Rows are points. Each copy is the shape, with its points in the same order, turned, moved and blurred by noise. Say if it was mirrored as well.

Shape (7 x 2):
[-1.1 -2.0]
[-1.0 2.5]
[5.5 -0.3]
[0.3 2.0]
[7.1 7.6]
[-2.1 -2.5]
[0.7 3.3]
Copy 1 (7 x 2):
[0.5 -2.1]
[-1.3 1.4]
[5.9 2.2]
[-0.1 1.8]
[3.4 9.6]
[-0.1 -3.6]
[-0.7 3.1]
Copy 1 is: only turned
Copy 2 (7 x 2):
[0.5 1.4]
[-1.2 -3.1]
[5.7 -2.8]
[0.2 -2.9]
[4.4 -10.0]
[-0.4 2.2]
[0.4 -4.0]
Copy 2 is: mirrored
Copy 3 (7 x 2):
[-0.2 -0.1]
[-0.9 4.7]
[6.1 1.4]
[0.9 3.2]
[7.3 9.3]
[-2.1 -1.1]
[1.0 5.0]
Copy 3 is: only turned

Shape (10 x 4):
[1.5 7.4 -3.9 -2.4]
[-1.6 -3.6 5.9 -1.5]
[-0.2 -2.2 -4.7 -3.1]
[4.0 -2.0 5.8 1.1]
[2.1 5.1 1.6 4.2]
[-3.9 1.9 4.5 -2.9]
[-2.6 2.1 3.9 3.8]
[-3.9 3.9 4.3 -4.0]
[2.9 -2.6 0.4 4.1]
[1.5 -1.5 4.7 -4.6]
Copy 1 (10 x 4):
[2.4 5.3 -3.0 -3.4]
[-1.3 -2.6 7.1 4.2]
[0.0 -3.8 -1.3 -2.5]
[4.5 -1.4 6.0 5.8]
[3.3 4.7 -1.2 5.4]
[-3.4 2.6 5.2 1.7]
[-1.4 2.5 1.5 7.1]
[-3.5 4.6 5.7 0.8]
[3.6 -3.4 -0.1 5.9]
[1.5 -1.0 7.5 0.7]
Copy 1 is: only turned
Copy 2 (10 x 4):
[4.6 -5.8 -5.4 -1.9]
[-0.9 0.8 7.2 -4.1]
[-0.9 1.9 -3.8 -4.9]
[3.9 2.3 6.5 -0.4]
[3.7 -3.5 1.2 4.3]
[-0.6 -5.2 4.5 -4.4]
[-1.0 -3.9 4.4 2.1]
[0.6 -6.8 3.5 -5.1]
[1.0 3.8 1.5 2.4]
[3.1 0.2 4.6 -6.2]
Copy 2 is: mirrored
Copy 3 (10 x 4):
[4.0 2.1 -5.7 -8.6]
[-3.9 -1.6 4.6 -1.6]
[1.6 -4.6 -3.6 -2.6]
[1.5 1.1 6.9 -2.8]
[3.0 6.6 -0.4 -2.6]
[-5.3 1.1 0.4 -5.3]
[-2.5 5.2 0.8 -0.5]
[-5.1 1.8 -1.0 -7.0]
[4.1 0.7 2.2 1.5]
[-1.5 -2.4 4.4 -6.2]
Copy 3 is: only turned
Copy 4 (10 x 4):
[-1.8 3.2 -3.7 -4.6]
[-0.8 -1.3 2.9 8.6]
[-0.7 -4.2 -4.7 1.8]
[2.9 3.5 2.8 7.4]
[1.8 4.1 3.4 -1.5]
[-5.5 0.5 3.3 4.2]
[-0.7 0.9 6.3 1.4]
[-6.9 2.3 3.1 2.6]
[5.4 -1.2 1.4 2.6]
[-2.6 1.5 -0.3 8.0]
Copy 4 is: mirrored

Shape (10 x 6):
[1.1 4.5 0.1 -1.1 2.7 -1.2]
[0.3 -5.1 4.4 -1.9 -2.4 15.4]
[-0.5 3.6 10.7 -1.4 1.1 -0.9]
[-1.3 -5.6 2.0 -0.9 1.6 -1.3]
[0.2 -3.3 -0.3 3.5 0.7 0.1]
[3.9 1.0 0.1 2.4 3.6 0.7]
[2.0 0.6 -3.2 -8.5 3.4 -0.2]
[-0.5 4.0 -3.7 0.9 3.4 1.6]
[-0.6 -2.6 -4.7 -2.5 1.2 2.2]
[3.1 2.7 -1.4 1.6 -5.9 -0.5]
Copy 1 (10 x 6):
[3.3 2.3 0.1 -3.2 -2.6 1.8]
[6.3 3.4 8.0 8.5 10.6 -4.3]
[1.2 1.2 7.5 -1.6 -0.1 8.1]
[-1.1 -4.3 0.6 0.6 4.5 0.7]
[1.2 -2.4 -1.9 4.0 1.0 0.6]
[6.3 0.0 -2.3 0.6 0.1 2.3]
[3.4 -1.0 0.6 -7.9 2.0 -4.7]
[2.9 4.3 -3.3 -1.1 -0.8 -1.1]
[1.2 -0.9 -1.8 -0.4 3.1 -4.9]
[3.3 -0.9 2.1 3.3 -6.1 -2.2]
Copy 1 is: mirrored
Copy 2 (10 x 6):
[-3.9 -0.5 -1.0 2.1 2.4 -0.7]
[7.7 -5.9 3.7 1.0 2.2 13.1]
[-3.2 1.1 8.7 -3.4 5.2 0.7]
[3.1 -3.8 -1.1 -3.9 4.9 -1.1]
[4.2 -2.4 -2.3 2.2 2.8 -1.5]
[-0.3 -2.8 -1.1 4.9 4.6 0.3]
[-4.2 -8.3 -4.2 -2.5 1.8 2.1]
[-2.7 -0.5 -3.9 4.4 1.6 1.1]
[1.6 -4.9 -4.8 1.1 0.0 2.4]
[-1.9 -4.6 2.2 5.8 -3.3 -3.6]
Copy 2 is: mirrored
Copy 3 (10 x 6):
[1.8 2.3 -3.8 -0.2 3.5 -1.4]
[0.6 3.1 2.6 6.5 -5.8 14.1]
[2.4 0.0 5.7 0.0 8.2 2.2]
[-2.4 -1.6 3.2 2.7 -1.8 -1.8]
[0.4 -2.1 -1.6 6.1 -0.6 -0.8]
[1.4 2.9 -2.7 5.9 0.9 -2.0]
[-1.4 7.2 -2.8 -3.1 -2.1 -3.0]
[-1.5 3.2 -7.0 3.0 2.5 0.5]
[-2.8 1.9 -3.5 1.9 -4.3 0.8]
[7.8 -2.4 -5.5 0.5 0.5 0.3]
Copy 3 is: mirrored
